Each row is a point. Examples show where two turns around zero, p and q, send a point. Write where each new point lands after one turn and then the other. Backwards means that the second turn is done in reverse. Each puzzle has new turns, and all numbers are rounded.
In the rows, zero is written as 128.

Turn p:
[128 138 153] => [131 146 148]
[141 156 136] => [141 157 124]
[104 110  61] => [95 89 75]
[112 152 139] => [113 155 132]
[155  85 151] => [159  94 160]
Turn q:
[162 135 160] => [168 117 151]
[ 66 126 114] => [ 67 146 130]
[129 102 135] => [122 102 129]
[146 105 151] => [142  96 140]
[ 98 156  93] => [103 172 109]
[167 144 116] => [167 136 110]
Where do these land?
q, then p: [134 140  95] => [127 136  93]
p, then q: [138 135 200] => [168 133 189]
q, then p: [131 108  89] => [112 107  93]
p, then q: [109 129 129] => [112 134 136]

Turn p:
[160 125  96 146 126 130] => [157 116  96 134 110 136]
[129 107 147 105 105 134] => [121 111 160 110 115 130]
[126  84 128  74 141 122] => [117  82 142  83 153 128]
[125 184 134 141 130 132] => [132 184 121 138 129 138]
[109 157 126 155 118 103] => [122 163 116 144 119  98]
[144  75 153 107 149 126] => [141  77 159 120 155 127]
[103 163 112 167 126 148] => [107 163 102 165 115 138]
Turn q:
[158 119 137 135 161 127] => [155 129 138 131 164 122]
[133 111 168 116 104 116] => [140 108 158 123 103 103]
[225 121 113 136 144 128] => [221 143 117 118 157 137]
[ 97 106 111 117 120 149] => [102  95 111 127 122 144]
[ 99 125 116 155 105 142] => [106 123 120 158 105 150]
[112 171 119 125 152 150] => [ 98 159 132 113 149 155]
[ 98 127 107 143 101  88] => [107 138  97 153  95 102]
[114 117 140 121 144 152] => [113 107 143 124 145 140]
[116 155 140 104 121 100] => [110 150 134 104 113 100]
Where do these land?
q, then p: [116 117 114 187 109  75] => [147 151  92 170  90  87]
p, then q: [ 97 112 137 109 112 113] => [100 116 135 124 119  95]
p, then q: [111 135 159 127 123 132] => [112 139 158 134 128 121]
q, then p: [139 128 109 131 160 191] => [118 107 126 144 159 189]
q, then p backwards: [158 109 136 116 112 116] => [161 115 126 129 118 105]
q, then p backwards: [151 175  95 122 131 154] => [144 180 113 100 137 150]
p, then q backwards: [124 120 146 104 148 115] => [134 126 144 111 159 133]

Turn p:
[118  98 172 173 100 152 125 117 142] => [129  84 156 151 113 169 124  89 126]
[168 152 150  90 112 108 157 134 105] => [163 157 153 108 143 124 173 149 110]
[ 97 166 110 134 156  87  97  77 153] => [101 189 130 150 131  95  82  95 137]
[ 97 161 132  99  95 103 142 132  91] => [103 162 153 115 102 116 156 149  88]
[ 94 171 131 110 147 141 104 136 136] => [ 90 157 140 120 138 139  94 154 130]
[181 108 116 178 158 154 121  81 155] => [168 120  83 162 161 152 111  75 157]
[180 132 172  91  89 145  86 157 136] => [197 125 170  98 118 164 108 164 121]
[126  92  81 119 113 153 140  80 140] => [128 124  75  94 109 131 129  76 129]
[ 98 133 116 156 128 109 145 156 154] => [ 94 119 137 149 108 113 138 134 166]
[ 87 105 155 134 157 144 146 165 110] => [ 83  76 143 130 152 126 134 149 118]
[159 134  99 141 119 108 138 139  99] => [152 138 101 150 117 113 158 147 121]
[131  82 103 113 163 132 134 160 115] => [128  83  95 110 146  95 128 151 132]
Turn q:
[103 113 142 124 117 161 122 138  96] => [108 103 136 116 122 162 122 134  98]
[116 162 112 139 119  76 105 111 121] => [111 161 131 135 115  84  92 107 128]
[107 143 104 104 136 161 143 144 168] => [107 141  94 140 154 165 141 134 157]
[152 103 146 102  92 139 124 130 106] => [139 100 136  85  95 142 130 132 132]
[128 186 160  99 164 147 110  94  67] => [146 180 145  79 155 152  92 114  68]
[ 89 179 125 146 144  66 160 163 148] => [ 79 197 134 165 129  87 146 152 132]
[148 104 180 156 151 139  85 114 158] => [179 107 184 158 141 143 108 132 141]
[140 136 101 155 106  92 131 181 121] => [117 138 102 155  77  94 133 157 125]
[126  75  93 114 164 155 154 114 143] => [133  79  96 125 184 127 154 132 137]
[142  95 103 144 105 166 169 111 159] => [136  87 102 141 130 143 180  95 150]
[155 113 142 125 110 107 105 108 118] => [152 114 148 107 107 108 109 118 136]
Where do these land?
p, then q: [109 122 186 125 136 105 145  88 132] => [138 137 187 107 160 121 128 108 101]
p, then q: [102 147 117 162 165 102 158 124 139] => [ 98 146 146 175 155 104 138 113 129]
q, then p backwards: [147  94 119 121 177 124  81 100 117] => [160  89 150 110 173 127  85 133 127]
p, then q backwards: [149 187 110  93 137 146  87 112 112] => [137 191 129  96 167 134 106 154 110]
p, then q: [103  89  95 142 121 189 131 166 151] => [ 94  61  96 134 137 153 124 133 170]
p, then q: [157  83 180 165  89 153 152 134 145] => [172  68 153 114 136 152 179 107 134]
q, then p: [145 173 125  89 136 121 101 155 138] => [134 165 125 121 115 150 102 173 154]
p, then q: [101 143 123 160  98  93 180 122 145] => [ 91 145 159 141 123 122 177  85 139]
p, then q backwards: [131 114 101  98 117 115 166 124 116] => [149 125 115 115 119 112 175 122 109]
p, then q backwards: [141 152 132  98  81 111  96 126 124] => [162 162 166 128 120 117 113 144 101]
p, then q: [122 104 119 156 152 148 109 157  88] => [120  80 107 154 121 112 119 154 102]

Turn p:
[146  74 155 153 107  97 146 169  90 136 146 141] => [150  83 167 147 112 115 156 171  90 122 140 158]
[115 135 130 154 126 113 154  77 148 155 134 114] => [128 137 132 162 133  97 142  92 149 151 155 108]
[104 131 113 176  99 136 139 119 130 154 164 134] => [124 133 109 181 102 136 155 118 129 139 163 139]
[156 143 157 143 101 130 162 146  66  88 143 109] => [161 141 171 128 128 151 179 123  80  87 118 132]
[172 114 140 110 153 173  80 123 140  97 106  89] => [153 115 139 104 132 170  66 121 125 117  95  80]
[ 76 118 125  86 191 153 109 115 148 135 116 135] => [ 77 110 108  83 159 144  91 108 143 170 136 127]
[143 139 114  83 157 153 125 105 151 168 120 144] => [148 143  98  97 143 123  99 118 155 178 121 132]
[112 111 125  65 134 171  87 136 143 107 106 169] => [109 109 110  66 112 160  83 124 158 130  99 161]
[168 165 117 178 146 114 128 153 100  95 146 128] => [146 158 128 170 164 140 129 144  83  83 120 134]
[103 135  91 137 114 113 152 143 138 171 137  91] => [116 135  89 141 115 108 169 147 125 150 152  93]
[108 129  90 115 132 118 111  84 128 139  87 136] => [102 133  98 118 114  85 104  90 132 140 109 124]
[ 84 140 154  98 131 139  99 118 168 175  71 147] => [ 75 138 135 110 111 118 105 130 183 189  94 128]
[162 128 129 167 107 107 178 151 135  78 136 122] => [159 114 141 161 153 124 172 139 130  65 122 124]
[142 129 152 128  94  74 123 153 108  95 177 132] => [140 142 168 126 113 119 142 164 111  71 168 150]
Turn q:
[114 158 141 139 158 105 114 103 153 166 114 165] => [118 143 132 146 152  85 131  96 157 170 114 147]
[163  96 178 117 170 100 122 164 159  89 113  87] => [173  91 170 127 163 109  97 192 152 103 122 116]
[106 133 145 101 123 149 163 157 136 103  98 174] => [119 145 153 132 115 134 157 152 122 109  85 181]
[103 155 110 150 145 162 115 116 157 128 160 157] => [105 153 123 168 138 158 134  96 164 133 139 145]
[106 119 177 136  90  89 143 130 114 110 153 150] => [120 140 158 148  93  76 137 135 104  98 155 135]
[138  89 128  86  88 124 100 139  89 108 167  95] => [118 117 141  77  88 144  92 147 106  98 174 107]
[ 98 164 139 105 176 116 172 164 149 175 125 127] => [116 135 145 117 160 110 200 157 168 166 120 137]
[112 121 174 102 139 142 122  85 124 120 105  87] => [124 109 189 110 140 126 118 106 119 123  99  90]
[129 173  97 131  81 131 136 143 174 149 166 106] => [135 150  90 131  82 139 161 120 186 123 143  97]
[165 117  99 179 111 143 115 169  90 151 101 164] => [146 131  72 155 107 145 110 155  82 175 128 158]
[142 120  97 143 143 162 182 102  98 151 108 127] => [147 113 105 121 153 161 173  99  82 144 115 133]
[106 109  97 158 125 107  89 120 113  97 103 111] => [ 91 110  94 144 141 121  83 133 108 110 115 106]
[141 161 103 143 106 113  99  93  80 121 129 143] => [119 176  94 122 125 118  96  96  91 135 134 112]
[167  77 107 103 136 150 120 105 156 126 150 101] => [160  79 127  96 133 165 105 105 150 108 149 130]
Where do these land?
p, then q: [142 128 137 148 166 160 124 125 126  84 165 103] => [137 130 156 139 162 187 101 116 115 127 145 114]
p, then q: [131 170 142 166 109  85 109 127  82 108 119 132] => [116 185 142 164 132  97 130 142  86 117 112 109]
q, then p backwards: [107 135 134  98 142 172  99 176  82 143 104 152] => [100 148 169 112 146 147  89 175  99 164 121 148]
p, then q backwards: [ 94 148 138 163 190 134 153 124 110 158  91 164] => [ 85 139 121 156 189 136 122 112 110 159  88 168]
p, then q: [121 157 130  89 144 126 134 101 125 135  98 168] => [114 147 131 103 145  94 129 101 155 146  96 152]
q, then p: [137 120 152 128  98 124 106 146 147 108 137 146] => [127 138 144 148 100 135 118 149 145  96 123 141]
q, then p: [158 104 140 134 129 110 141 151 144 125 106 101] => [154  96 132 124 130 118 120 167 116 113 113 117]
q, then p: [138  76 113 133 166 145  72  78 124 117 124 118] => [114 100 134 120 114 146  45  99 107 152 146 126]
p, then q: [ 97 128 139 140 140 116 143 108 172 137 115  76] => [117  87 140 138 144 119 152 123 159 121 141  74]
p, then q: [175 139  41  90 110 184 176 169 127 129 153 104] => [180 132  50  62 145 200 150 139 123 105 115 139]
q, then p: [128 131 171 169 124  89  88 114 166 141 149 116] => [125 131 155 180 116 100  99 153 139 115 170  93]
p, then q: [104  99 118 101  85  92 104 180 128 116 169 153] => [105 146 126 126  75 136 133 172 135  80 158 175]
q, then p backwards: [126 105 115 149  88 125 163  85 158 132 112 131] => [130  98  92 150  94 143 155  99 112 103 106 130]
p, then q: [135 151 122  86 103 130 180 108 101 160 151 127] => [171 159 118  83 126 112 176 103 133 128 140 137]

Turn p:
[131 140 130 104 134 142 137 137 136 126 136 135 105 147] => [136 145 133 110 139 136 139 128 136 117 133 146 108 143]
[112 133 116 139 128 145 136 146 119 139 142 142 129 125] => [108 146 116 142 123 142 141 139 126 137 134 136 121 128]
[152 122 121 146 105 113 127 101 125 105 127 114 129 120] => [155 120 125 132 104 112 123 109 119 123 138 104 147 122]
[116  98 135 134 112 154 125 125 124 118 149 142 129 124] => [119 112 124 137 114 161 137 112 112 128 148 140 127 125]
[115 131 122 123 134 107 136 138 146 128 127 148 138 124] => [118 124 123 128 136 108 144 135 133 128 122 150 133 112]
[106 119 116 130 124 141 107 143 141 131 152 120 112 108] => [115 123 116 126 111 145 114 138 135 131 149 139 103 105]
[125 140 138 141 136 119 126 122 118 123 126 135 112 130] => [127 137 140 139 132 111 121 127 116 127 137 128 121 135]
[121 151 140 140 141 130 127 149 141 138  94 131 136 129] => [116 136 145 152 141 119 121 147 151 118 104 134 131 131]
[130 121 151 125 103 126 125 135 126 123 138 118 126 106] => [129 117 155 122 105 139 129 127 128 138 138 124 131 114]
[122 134 141 134 125 126 111 119 127 135 138 126 150 126] => [114 125 131 127 125 130 108 125 128 141 131 134 150 128]
[139 127 135 130 121 123 122 132 110 129 109 122 125 154] => [136 120 136 129 124 123 127 136 125 125 117 117 129 162]
[151 112 110 109 157 139 123 134 124 141 118 142 129 130] => [150 126 108 125 160 146 131 144 119 131 111 131 121 129]
[138 152 109 132 143 127 129 130 146 157 115 116 118 127] => [138 149 115 134 142 115 114 136 159 137 114 122 114 125]
[115 142 140 108  99 118 131 130 134 114 136 114 132 123] => [118 128 148 100 100 121 131 121 137 122 128 133 134 120]
[127 111 133 121 134 115 144 109 126 128 147 119 135 144] => [122 115 120 108 142 122 139 108 124 136 142 118 136 136]
[142 123 120 142 146 132 141 129 105 107 120 120 142 146] => [130 132 118 134 141 129 138 136 113 107 131 100 146 147]
[132 122 119 119 135 118 130  99 126 135 104 132 128 114] => [140 123 122 130 139 116 121 110 115 132 101 120 124 115]
Turn q:
[126 115 124 134 141 123 136 120 137 126  95 131 122 113] => [124 108 122 132 136 123 139 125 134 138  98 124 123 113]
[129 124 143 109 117 135 139 135 131 136 101 152 118 144] => [131 116 146 116 113 113 139 134 126 129 102 149 128 147]
[143 128 108 135 124 141 138 128 137 120 137 130 113 139] => [146 126 112 141 122 137 138 124 129 117 132 132 113 141]
[121 112 126 133 163 111 109 125 130 129  96 134 113 139] => [118 107 119 128 154 108 114 136 115 142  98 119 110 131]
[116 128 145 136 137 135 131 120 137 114 139 120 225 133] => [108 116 145 124 153 150 124 106 143 124 149  94 205 144]
[138 133 120 124 118 120 115 116 135 133 136 117 131 131] => [134 136 119 127 118 125 110 118 139 130 135 121 127 130]
[132 143 129 131 138 139 143 117 126 131 114 117 140 136] => [132 135 124 121 130 138 140 111 119 136 114 117 140 136]
[131 135 135 136 118 127 106 151 121 128 134 122 163 106] => [129 131 136 126 127 144 107 149 132 123 139 119 164 109]
[131 141 142 119 124 122 135 134 127 134 137 131 111 126] => [135 149 141 124 125 120 133 133 128 128 129 139 118 126]
[108 119 137 131 117 137 121 128 138 139 132 119 113 128] => [108 131 136 127 114 137 128 138 136 135 130 125 109 132]
[136 127 127 134 120 115 138 153 117 129 139 118 113 130] => [144 138 131 136 119 117 138 148 117 125 142 121 120 121]
[126 130  95 132 126  97 135 128 126 133 137 140 112 120] => [133 133 101 151 129 102 131 133 132 138 139 143 121 115]
[137 136 141 139 125 128 125 119 129 104 138 125 122 123] => [131 138 139 141 133 135 122 115 126 107 128 124 121 119]
[108 139 114 132 120 139 127 123 119 132 133 140 124 134] => [111 134 115 134 120 135 130 127 118 130 133 147 130 137]
[131 124 127 103 123 133 133 125 116 112 129 117 114 131] => [130 129 124 107 119 118 136 120 122 107 132 128 115 123]
[126 126 136 113 142 139 117 135 136 135 139 129 119 117] => [127 131 133 109 142 138 124 140 139 128 132 136 114 127]
[136 117 128 135 124 134 129 117 113 141 139 134 123 125] => [134 119 133 130 121 135 125 119 119 141 143 137 119 123]
Where do these land?
q, then p: [112 109 110 118 133 119 146 141 108 129 121 136 112 115] => [122 125 123 128 128 119 163 139 114 143 128 123 113 108]
p, then q: [116 128 125 127 135 123 133 145 119 112 151 136 113 132] => [126 143 131 130 132 120 144 137 118 117 151 144 123 127]
q, then p backwards: [111 135 139 122 110 134 113 135 123 114 106 138 137 153] => [109 141 135 125 118 125 112 129 109 111 110 126 148 145]
q, then p: [149 109 122 143 127 112 149 109 150 117 119 117 109 126] => [153 118 129 146 129 109 127 106 143 127 138  99 114 119]
q, then p backwards: [150 147 127 118 120 142 111 136 151 129 138 112 142 116] => [154 144 120 120 125 155 119 132 143 127 131 103 135 130]
q, then p: [130 125 149 129 139 114 138 119 119 131 112 114 143 121] => [120 123 144 118 140 126 117 120 130 140 113 107 135 117]
q, then p: [130 116 128 139 109 119 118 130 151 127 142 152 141 133] => [125 105 123 147 127 126 123 128 142 127 152 146 143 134]
q, then p backwards: [126 147 126 129 135 115 117 105 109 116 139 111 115 120] => [114 141 114 129 144 137 132  99 126 122 137 126 117 108]
p, then q: [118 125 144 134 107 138 128 132 118 112 146 144 101 131] => [126 137 153 140 112 131 133 116 113 119 148 149 115 134]
q, then p: [129 129 113 131 126 152 137 140 112 134 110 148 143 138] => [126 121 113 134 127 147 153 131 114 131 110 127 143 145]
q, then p: [130 117 117 107 142 124 131 115 132 123 111 145 133 134] => [135 106 112 123 146 114 136 121 118 125 115 132 126 126]
p, then q backwards: [128 122 130 128 126 120 122 120 109 150 144 121 135 147] => [118 123 120 126 139 132 122 121 128 154 126 123 141 150]
q, then p: [122 126 109 119 136 141 142 127 152 142 142 111 137 111] => [129 143 107 118 138 140 139 117 160 126 130 133 119 114]
q, then p backwards: [140 147 146 137 129 118 124 124 141 147 122 119 132 128] => [146 150 136 128 124 133 129 120 120 149 120 120 129 118]
q, then p: [130 138 134 138 147 147 111 142 125 135 120 115 127 114] => [128 141 133 128 134 156 117 147 130 120 112 123 117 127]

Turn p:
[120 109 145 114 148 154  84 130 127 110 131 136 101 126] => [130 124 126 125 136 148  73 137 125 133 122 133 104  99]
[171 114 130  94 133  78 109 117 123  98 123  83 139 116] => [134 122 117 141 129 105 124  95 105  78 158 150 154  80]
[129 179 100 159 135 138 112 128 144 108  83 153 115 172] => [142 135 135 147 159 127  94 137 124 108  79 109 151 188]
[112 117 135 110 150 109 119 135 162 124 136 131 112  67] => [114 127 102 116 130 120 135 151 150 125 101 147 127  67]
[154 108 150  72  92 115  86 196 183 136  52 129 124 125] => [182  74 164  92 117 106 109 152 122  74  98  69 150  67]
[113  87 125 148 139 106 169 150  87 125 124 172 111 113] => [ 83 127 165 123 104 122 157 131 115 125  99 155  76 134]
[ 97 182 139 156 152 194 114 163  31 135 140 134 132 140] => [101 138 163 166 130 137  89 132  72 234 122 118 126 163]
[ 92 126 120 128 149 131 116  58 136 205 106 145 124 131] => [159 112  85  63 151 106 126 140 139 160 125 169 110 173]
[178 106 125 124 179 148 107 147 128 132 156 144 154 109] => [129 131 162 140 151 157 125 175 117 127 158 171 138  95]
[135 162 143 136 147 140 159  74 104 143 140 130  97 142] => [156 167 109 133 143 139 138  91 120 161 118 159 111 159]
[113 126 119  98 146 121 156 137 140 118 167  99 128 147] => [105 161 128 122 160 123 143 107 144 129 157 107 123 106]
[161 127 127 122  89 147 137 152  77 128 121  99 146 108] => [126 104 144 143  92 147 150 109  75 143 149 112 151 117]
[145 125 158 175  58  96 120 129 149 151 137  89 165 137] => [164  96 105 167  75  98 158 134 152 112 174  98 139 147]
[127 151 114 101  91  80 157  87 132  92 149 151 129 142] => [116 187 115 110  94 116 135  85 147  88 125 133 150 146]
[ 92 119  90 155 112 142 148 127 141 133 159 126  98 136] => [ 94 144  94 124 134 148 146 141 139 131 126  97  95 156]
[109 111 128 153 128 149 155 116 184 108 123 127 173 136] => [114 100 134 132 143 150 143 128 202 118 135 122 145 148]
Turn q:
[ 94 132 153 158 118 124 161 120 126 146 133 160 164  92] => [123 131 152 128  82 128 170  94 123 142 145 159 103 116]
[140  80 143  97 116  82 107 181 163 148 137 105  89 170] => [131 111 103 128 151  56  84 150 146 163  97 106 110 175]
[183 128 177 143 117  89 103 129 147 162 115 164 133 134] => [144 129 143 106 132 120 127 108 110 186 111 159 156 189]
[111 139  81 112 128 154 141 121 108 123 116 137  63 103] => [179 155 108 132 131 153 113 155 155  83 132 136 105 103]
[128  97  79 106 149 146 144 114 102 140 156  83 111 112] => [140 114  95 139 144 153 139 139 178 112 145  74 110 110]
[133 119 121  92 157 176 145 145  97 138 139 119 113 159] => [101 154 118 127 170 142 131 175 160 131 146 114 113 116]
[112 148 170 161 138  98 161 109 134 101 119 145 136 132] => [116 131 148  96 132 108 149  80  97 111 128 160 116 123]
[164 139 131 157 136  77 122 168 176 132 124 164 177 136] => [115 126 131 152 121  82 149  90 118 165  86 163 183 148]
[106 163 174 169 145 116 110 147 127 119  84 142 172  86] => [142 117 173 139 114 118 171 117  55 150 122 162 135 100]
[119 135 100  66 156 154 141  92 131 110 140 101 119 124] => [125 139 116  96 139 148 110 141 160 110 136  82 137  73]
[132 177 159 141  80  90 132 136 117 133  98 141 184 115] => [122 154 148 119  72 114 168 115  64 136 117 134 153 154]
[128  83 102  93 146 161 128 103  84  75 153 112 121 103] => [127  79 124 105 140 153 138 169 173  81 161 104 135 100]
[ 91 133  98 126 142 148  99  84 110 145 130 118 117 135] => [140 129 103 140 128 162  97 124 119 124 176 113 121  99]
[102 139  91 147 124 142 131 106  80 113 115 132 122 150] => [122 140  94 141 130 153 131 135 108  81 166 139 122 120]
[154 113 158 169 101 124 140 135 181 134  81 127 161 127] => [103 105 134 127 107 138 137 104  95 159  59 157 121 149]
[131 150 107 131 141 163 130 114  99 113 172  80  97 119] => [136 136 149 147 161 160 123 129 149  81 150  78 117 120]
[148 101 132 108  81 133  80 174 193 146 163 145  98 177] => [109 127 138 156 121  90  40 151 164 161  98 134 137 183]
Where do these land?
p, then q: [147 135 141 115 140 166 103  99  83 123  87 148 114 166] => [126 121 128 105 159 166 104 161 109 155 170 141 156 160]
q, then p backwards: [ 92  97 149 112 105 133 101 138 123 166 176 173 121 113] => [109 108 185 151 120 129 106 120 111 151 165 146 176 151]
p, then q: [100 118  75  97 150 142 130 141 131  79 132 112 113 161] => [129 114 139 128 153 127 106 132 100 117 166 100 121  58]
p, then q: [164 130 158 128 148 111 119 161 151  86 106 136 126  96] => [148  85 162 126 114 137 160 126 100 126  97 166 132 122]
p, then q: [ 96 149 130 125 121 106 175 137 156 103 110 137 117  82] => [134 133  99 107  90 133 140 112 100 128  82 137 107  87]
p, then q: [171 100 124  83 118 158 163 119  80 102 141 117 154 168] => [ 96 133 186  84 130 169 119 118 142 120 189 110 119 131]
p, then q backwards: [124 106 158 160  96 144 124 162 100 120 108 121 112 132] => [101 109 137 152  96 137 110 134 145 141 133  87 141  99]
q, then p: [ 98 153  96 166  95  81 106 151  90  92 118 120 173 107] => [ 77 127 143 174  67 130 156  87 116 104 152 138 127 163]
q, then p: [132 173 116 117 156  83 118  93 142 160 177  88 131 103] => [166 123  73 151 146 128 151  95 129 135 182 160 164 123]
q, then p backwards: [182 145 132 127  79 125 147  99 113 123 176 160 152 147] => [120 140  91 127  91 131 164  94 127  98 139 166 181 155]
p, then q: [ 95 179 137 165 113 115 169 175 151 154 107 156  93 140] => [130 158  89 119 157 113 141 118  71 136  62 113  93 143]
p, then q backwards: [138 140 103  91  94 159  87 110 119 135  90 124 106 157] => [144 143 134 116 107  99  89  72 132 118 102  96 100 136]
q, then p: [150 126 159 136 171 171 119 111 161 137 115 102 160 106] => [147  76 129 104 140 141 141 127 132 187 123 153 109 108]
q, then p: [ 88 102 169 165 153 110 125 108 174 162 133 122 113 124] => [166 133  82  97 122 127 121 135 108 125 127 176  75 129]
p, then q backwards: [161  90 106  87 144 105  99 149 146 164 103 129 146 145] => [111 132 159 105 149 117 109 120  90  62 121 128 101 114]
q, then p backwards: [111 103  96 173 166 140 164  95 130 146 169 103 117 101] => [129  85 167 137 127 145 171 111 159  96 133  73 110 141]
